Rows are points. To make a cloud, some directions were put in groups of two or more. Within a group, all points are equally far from the middle, so they leave a hole (a ring in 2 directions, a hollow ball in 3). The other directions are filled evenly. Then the cloud was stretched, turned, moved and blurred a little. How many holes are there, and how many directions does each take, smallest first?

Cloud, 22 rows:
[[ 0.49  0.38  0.45]
 [ 0.59 -0.10 -0.04]
 [ 0.39 -0.38  0.06]
 [-0.28 -0.10  0.58]
 [ 0.52  0.22  0.38]
 [-0.18  0.43 -0.48]
 [-0.51  0.19 -0.33]
 [ 0.39  0.12  0.68]
 [ 0.67 -0.21 -0.46]
 [-0.52 -0.02  0.19]
 [-0.59  0.16  0.08]
 [ 0.46  0.52  0.46]
 [ 0.01  0.69 -0.08]
 [ 0.38 -0.29  0.17]
 [ 0.49  0.12  0.44]
 [ 0.50  0.37  0.17]
 [-0.64  0.32  0.37]
 [ 0.50 -0.49 -0.24]
 [-0.04  0.54 -0.34]
 [-0.58  0.55  0.17]
 [-0.37  0.56 -0.15]
 [-0.37  0.06  0.81]]
Holes: 1 (2)

Cloud, 32 rows:
[[ 0.62  0.70 -0.34 -0.36]
 [ 0.34  0.18  0.86  0.16]
 [ 0.31  0.77 -0.32  0.32]
 [ 0.28 -0.28  0.03  0.28]
 [-0.13  0.53  0.23 -0.52]
 [ 0.37 -0.59  0.41 -0.12]
 [-0.79  0.31 -0.04 -0.21]
 [ 0.65  0.73  0.31  0.42]
 [-0.28 -0.43 -0.12 -0.38]
 [ 0.56 -0.30  0.57  0.30]
 [-0.27  0.51  0.25 -0.21]
 [ 0.11 -0.28  0.42 -0.45]
 [ 0.51  0.43 -0.25  0.33]
 [ 0.14  0.30  0.63 -0.78]
 [ 0.27 -0.48 -0.35 -0.19]
 [ 0.04  0.13  0.03  0.56]
 [-0.07  0.23  0.74  0.21]
 [-0.43 -0.01  0.31  0.63]
 [-0.37 -0.62  0.27  0.12]
 [-0.04 -0.08  0.28  0.20]
 [-0.11  0.09  0.59  0.64]
 [ 0.50  0.44  0.10  0.21]
 [-0.14  0.09 -0.24  0.53]
 [ 0.57 -0.17  0.27 -0.53]
 [ 0.03 -0.23  0.56 -0.13]
 [ 0.36  0.77 -0.32 -0.22]
 [ 0.15  0.22 -0.06 -0.10]
 [ 0.54 -0.35 -0.65 -0.44]
 [ 0.74  0.21 -0.36 -0.41]
 [ 0.21 -0.48 -0.82 -0.26]
 [ 0.05 -0.46  0.16 -0.50]
 [ 0.41  0.07  0.44 -0.59]]
Holes: 0
